Rows are points. To make a cloud, some directions were put in groups of two or more. Within a group, all points are equally far from the middle, so they leave a hole (a ring in 2 directions, a hollow ball in 3). The other directions are filled evenly. Then the cloud was stretched, turned, moved and blurred a little. How many holes are there, and how many directions does each take, smallest first?

Cloud (13 x 2):
[[-22  44]
 [ 17 -41]
 [ -9 -55]
 [-37  31]
 [-45 -56]
 [ 40  57]
 [ 46  54]
 [  4 -49]
 [-58 -46]
 [ 16  60]
 [ 34 -27]
 [ -2  55]
 [ 32  60]]
Holes: 1 (2)

Cloud (19 x 3):
[[ 23  70 -21]
 [-36  46 -42]
 [ 50 -40  19]
 [-61   9  30]
 [ -7  11  54]
 [ 15  39  47]
 [ 47 -43  22]
 [-49  64 -34]
 [-60   9 -19]
 [ 15 -76  31]
 [-67  15   0]
 [-57  36 -28]
 [ 45   5  16]
 [ 44 -53  24]
 [ 18 -53  36]
 [-43  93 -33]
 [ 45 -65  23]
 [  1  13  52]
 [ 68 -41 -32]]
Holes: 1 (2)

Cloud (31 x 4):
[[-46  41 -70 -32]
 [ -9 -23 -96 -16]
 [ 26 -48 -72  36]
 [ 51 -24  21 -43]
 [ 21 -12 -56 -58]
 [-46 -33 -20  35]
 [-76 -10 -61   7]
 [-77  16 -45 -23]
 [-32  34 -91  25]
 [-36 -43 -12  31]
 [ 27   6 -63  63]
 [-72 -17 -39 -43]
 [ 25 -22 -16  63]
 [-12   7 -70  68]
 [-45 -67 -51 -21]
 [ 15 -33  28  15]
 [ 47   7 -65  38]
 [  5  56  -1  26]
 [-42  19 -77  49]
 [ 67  18 -20 -19]
 [  2  30   2  45]
 [ 56  -5  29 -16]
 [-74 -27 -33 -10]
 [-67  14 -74 -24]
 [ 18 -77  -6 -19]
 [ 26 -53 -21  47]
 [-75  10 -59 -26]
 [ 46 -19  20  27]
 [-59  41 -70   3]
 [ -5  54  16  -6]
 [ 30   2  32  18]]
Holes: 1 (4)

Cloud (78 x 8):
[[ 14 -21  -9 -22   2  31  -1 121]
 [ 87  29 -19 -17  16 -46   9  71]
 [-51   3  21   0   1  51  42  25]
 [-16 -26 -34 -20 -37 -45   8  14]
 [-26   1   4 -26  77  41  37  39]
 [ 37  18   6 -34 -13  64 -24  31]
 [ 52   0 -42 -15  -1   8  92 -24]
 [ 10 -38 -33 -50   0  58  73  -1]
 [ 11 -19  -8  14 -15 -57  35 -27]
 [ 48  56  49  17  51   9 -11  12]
 [ -9 -31 -48  42 -19  36  -9  36]
 [ 24 -25  31  50 -16  28  -8  55]
 [ 38  32  56   9  27  -5   2  28]
 [ 31  23  11  -1 -16  33  67 -56]
 [ -4  11  25 -51  82  55  -4  52]
 [ 34 -18 -67  -6  16 -52  -6  57]
 [ 58  36 -72  10  15  11  65 -24]
 [ 53 -29 -68  -3  63  37 -39 -12]
 [ 17 -30 -72 -11  36 -16 -36 -19]
 [-39   9  10 -43 -57  43  52  25]
 [ 10  -6  15 -55  76 -30  16  37]
 [ 21  63 -24   6  -1 -41  33 -22]
 [-26  34  30  -5  64  72  29   3]
 [  4  47  -5 -29  -2 -36  31 -17]
 [ 61  40 -69  -1  51 -42  12  50]
 [-23 -36  35   1  57  55  -6  40]
 [ 26  -9 -45  -7 -71  70  15  14]
 [ 87  26 -29  -6 -19  -6 -20 -39]
 [-10  -1  12  32  -4  15  82  32]
 [ 65 -18 -89   6  33  27  12 -17]
 [ 19 -46 -34 -65 -15  -8  24 -45]
 [ 26 -10 -32 -20 -40 -41 -13  83]
 [ 60 -58 -43 -10 -49 -49 -14  37]
 [ 14 -38 -46  62 -29  36   6  37]
 [-30   7  -3  45   5  25  56   3]
 [  0  62   2 -24  -5   7  22 -56]
 [ 15  21 -39 -65 -20 -33  47  16]
 [-24  -7 -56 -11  24 -10 -22  11]
 [ 43  61 -38  77  52  -1  -2  11]
 [  5 -22 -59  69 -10  14  38   6]
 [-12 -30 -66  33  16  31  -5   9]
 [ 44  77 -43  44   3   8  33 -17]
 [ 66  22  32  10  51 -27  27  48]
 [  4 -80  15 -55  35  10  -4   9]
 [ 64 -77  12 -30  17 -33  35   6]
 [-18 -51  -7 -54 -51  61  36 -28]
 [ 46 -53 -57 -18 -60 -40  -3  -1]
 [ 79  34 -69   5  14 -18  45  59]
 [ 44 -12 -68  68  16 -22  28  23]
 [ 40  28  -2 -37 -30  32 -22  43]
 [ 32  21   4  56  86  39 -14  44]
 [-40 -17  13   9 -54  -3  28   0]
 [ 18 -57 -56 -24 -44 -47  14  -3]
 [  2  24  49 -18  16  79  30   6]
 [  5 -26 -51  58  19  15  43 -34]
 [ 17  36 -59  22 -23  48  59  31]
 [  1 -44 -28 -50  -5  -3   1 -60]
 [  4  30 -52 -11 -21  71  11 -10]
 [ 71 -30 -53  18  -4 -66  14  74]
 [ 39  62 -42  17   8 -55  14  -3]
 [ 53 -29 -11  64 -48   4  -8  10]
 [-13 -30  56  14 -33   4  35  20]
 [-48 -49  13  13 -34  39  28  -9]
 [-18  10  12 -40 -51  60  45 -26]
 [ 39  18  32  35 -21   7   1  64]
 [-13  61 -34  19   1  59  32 -22]
 [ 80   1 -79  15 -24  14  64   4]
 [ 56 -19  33  -1 -33  78  38  26]
 [-10 -21  16 -35  92  25   3  56]
 [ 34  23  -8  61  47  33  -4  56]
 [ 40 -30  -2 -56  22  47  79  46]
 [ 48 -55 -22  -3  -7  13  87 -25]
 [ 25  37  32   3  27  45  61 -15]
 [ 23 -61 -20  10  18  29  -7  94]
 [ 29 -31 -53  -9  -4 -44 -30  34]
 [ 26  31 -77 -10  50 -35  21  38]
 [-41  11 -15 -46  31  -7   7   8]
 [ 51   6   4 -32 -27 -19  99  14]]
Holes: 3 (2, 2, 3)
